Rows are points. Each copy is the shape, with its points in the same order, turned, moved and blurred by noise. Say if it was mirrored as well.
(in the rows, 128 means zero)

Shape, 6 rows:
[[100 174]
 [191 127]
 [127 166]
 [103 162]
 [106 169]
 [101  81]]
Copy 1 (6 x 2):
[[ 72 137]
 [151 208]
 [ 90 163]
 [ 89 140]
 [ 71 148]
 [164 101]]
Copy 1 is: only turned
Copy 2:
[[ 99  64]
 [188 118]
 [127  82]
 [ 98  84]
 [111  75]
 [101 162]]
Copy 2 is: mirrored

Shape, 7 rows:
[[ 83 187 135 182]
 [ 95 141  72 122]
 [194  99 109 122]
 [ 87 142 191 128]
 [108 115  66  95]
 [ 70  97 131 117]
 [144 132 162 185]]
Copy 1 (7 x 4):
[[ 57 127  65 111]
 [132  89  93  94]
 [185 138 119 165]
 [ 52 124 162 112]
 [166  83 107  84]
 [101  64 147 102]
 [ 76 130 105 179]]
Copy 1 is: only turned
Copy 2:
[[103 193 107 190]
 [154 129  60 163]
 [106  62 109 100]
 [136 188 152 117]
 [179 103  59 134]
 [187 137 122 144]
 [ 81 131 157 143]]
Copy 2 is: mirrored
Copy 3, 7 rows:
[[ 92 145 214 161]
 [ 68 156 119 176]
 [162 101  81 165]
 [133 175 180  94]
 [ 76 161  79 170]
 [ 78 161 117 103]
 [150 100 179 129]]
Copy 3 is: only turned
Copy 4, 7 rows:
[[ 73 122  48 123]
 [147 167  91 157]
 [174 144 160  73]
 [ 60  89 128 147]
 [173 172 122 167]
 [132  99 121 185]
 [104  89 104  78]]
Copy 4 is: mirrored

Shape, 10 rows:
[[183 174 139 149  58 116]
 [ 93 102  89 138 158 138]
 [108  76 143 156 141 162]
 [144 192  57  71  65 116]
 [184 147 144 126 100 145]
 [ 78 121 136 149 190  73]
 [101  79 169 120 154 129]
 [122  61  89 145 149 150]
 [117  98 162 150  34 171]
 [102 169 166 151 160 133]]
Copy 1:
[[172  85  92  65 127 141]
 [120 147 157 193 123 150]
 [113  96 140 197 132 107]
 [146 169 147  45  80 172]
 [141  99 125  90 152 111]
 [139 184  86 215 158 144]
 [118 139 114 200 134  79]
 [141 117 185 198 129 127]
 [125  44 111 134  66  98]
 [ 93 136  72 155 167 142]]
Copy 1 is: mirrored
Copy 2, 10 rows:
[[138 137 148  60  62 112]
 [144 104 112 187 140 167]
 [145  59 107 142 115 195]
 [127 212 173 105 141 109]
 [108 122 125  70  88 153]
 [162  70  52 174 144 108]
 [155  62  81 116 151 182]
 [154 108  98 172 115 209]
 [181  81 189  67 103 190]
 [111  50 114 129 128 104]]
Copy 2 is: mirrored
Copy 3, 10 rows:
[[ 51 118 116  67 139  86]
 [156 138 129 133 112 186]
 [151 178 141 140  85 135]
 [ 95  57 161  54 183 155]
 [103 146 124  81 153  91]
 [116 147  93 194 136 196]
 [147 166 144 182 117 132]
 [187 144 121 122  87 156]
 [ 92 144 187 101  63  82]
 [ 80 191 128 142 149 166]]
Copy 3 is: only turned

Shape (15 x 9):
[[ 93 153 119 180 161  81 121 151 125]
 [143 161 145  79  81 125  93 109 111]
 [ 76 170 155  66  97 150 141 145 130]
 [ 87 154  55 134 189 214  93 164  96]
 [149 166 101 186 126 136 120 123 113]
 [125 179 114  95 108 174 150 140 147]
 [ 82 115 122 146 113 178 140 127 108]
 [ 92 170  90  80  67 129 133  86 152]
 [104 168 147 189 126  45 113 188 120]
 [146 118  74 145 153 166  85 178 123]
 [171 147  72 204 189 169 118 120 119]
 [196 166 149 179 188 107 155 161  71]
 [110 140  71  96  81 147 157 139 121]
 [142 165 164  78  80 122 127 147 197]
 [ 62 122 125  68 116  90 140 111 149]]
Copy 1, 15 rows:
[[196 136 138 136 117 179  92 123 111]
 [ 89 148 120  71 109 109 146 109 102]
 [ 96 174 106 100 176 171 168 104 101]
 [145  20 159  94 206 204 141 130 111]
 [139  78 119 109  86 153  93 139 128]
 [ 95 111  73  80 155 153 133 119 129]
 [ 96 116 156 133 157 179 132 130 149]
 [ 73 142 107  91 153 138 105  51 118]
 [188 165 117 145  78 182  94 153  74]
 [140  67 147  82 168 149  86 191 105]
 [180  24 116 112 111 142  86 157 165]
 [195  79  89 151  77 120 166 183 126]
 [ 65 112 102 133 162 154  96 114  82]
 [107 202  56  58 138 131 132 133 124]
 [124 188 131 129 194 123 110  80 105]]
Copy 1 is: only turned
Copy 2:
[[ 69  79 167 126 159 133 121 131  65]
 [114 162 159 113 101 115 122  87 166]
 [ 96 157 143 100 188 135 152  75 174]
 [154  87 152   7 191 148  83  84  76]
 [124 104 154 133 133 116  66  97  77]
 [127 144 112 100 179 104 108  77 145]
 [137 109 148 116 180 187  95  92 130]
 [ 74 129  90 106 129 133 101  60 179]
 [ 41  97 207 155 164 101 116 151  86]
 [157  87 156  60 151 117  75 147 104]
 [171  75 133 107 135 118  65 108  26]
 [142 163 177 146 150  96 111 145  10]
 [ 97 147 100  91 166 143  71 108 156]
 [111 133 121 144 153  69 153 108 194]
 [ 60 124 106 106 146 168 167 115 163]]
Copy 2 is: only turned

Shape (16 x 11):
[[121 160 149 158 136 140 148 147  49 128 109]
 [136 137 113 113  73 152 154 138  57 133 129]
 [137 150  90  82 167  93 158 147 173 196 144]
 [107 134 131 143 115 155 171 124  83  71 143]
 [130 117  62 231  87  60 106 136 111 120 129]
 [140 101 121  95 158  91 127 171 187 174  92]
 [134 111  52 194  93  64  89 101 101  97 107]
 [114 106  92  71 213  99 151 161 144 202 143]
 [151 128 138 134 128 133 200 126  99 110 137]
 [ 78 143  49 170  99  61  92 119 132 108  97]
 [ 97 100 146  78 142  74 162 206 120 179 162]
 [122 124 147 157 105 135 135  84  77 126 151]
 [114  99 132 147 108 144 128 120  96 124 137]
 [ 97 107 129 162  97 151 202 107  76 142 106]
 [131 127 139 113 123  95 171  94  65 117 109]
 [109 175 145  85 150  85 153 130 152 186 135]]
Copy 1:
[[120 168 194 120 123 174  89 146  97  97 111]
 [145 160 175 134  87 126 112 136  88 141  97]
 [159 177  57 152 164 153 130 120 155 158 162]
 [120 134 208 105 117 133 168 136 110 101 111]
 [117 108  88 153  81 164 137 204  64  46 142]
 [138 109  62 160 187 146  93 142 163 141 134]
 [117 107  68 123  94 134 159 185  53  38 108]
 [153 179  83 136 218 133  94 140 139 166 191]
 [147 133 189 156 134 157 153 115 117 115 124]
 [ 78 133  63 101 111 156 160 205  84  80 101]
 [ 99 162 139 190 189 110  85 162 143 160 170]
 [110 140 174 117  78 150 128 101  75  93 138]
 [119 110 166 109 106 123 120 141 103 110 143]
 [115 110 190 118 124 191 137 130  56 149 138]
 [114 161 166 141 150 145 129  93  68  99 109]
 [101 180 104 154 169 164 113  94 157 145 140]]
Copy 1 is: only turned
Copy 2 (16 x 11):
[[150  66 178 157  91  88 111 127  91 129 133]
 [106  83 117 145  87  63 143 140 128 124 147]
 [165 133  79 173 151 169 170 132 117 198 166]
 [ 96  76 169 149 140  83 134 121 147 116  95]
 [183 108  97 197 158  99  74 122 164  36 161]
 [204 129  62 148 152 161 125 154 117 187 115]
 [168 123  75 198 167  85  91 112 120  34 130]
 [164  88  72 151 182 173 145 135  75 218 171]
 [149  87 152 121 135  96 171  99 147 133 120]
 [158 121  72 249 161 105  83 124 131  85 112]
 [169  71 100 156 174 109 155 207 120 214 157]
 [120 133 158 142 140  62 114 114 120 117 140]
 [121 119 126 140 145  78  91 139 124 127 128]
 [126  72 128 141 122  46 105  79 153 161 123]
 [151 102 128 151 139  47 166 110  95 130 124]
 [175 153 125 192 145 129 168 136 107 211 146]]
Copy 2 is: only turned
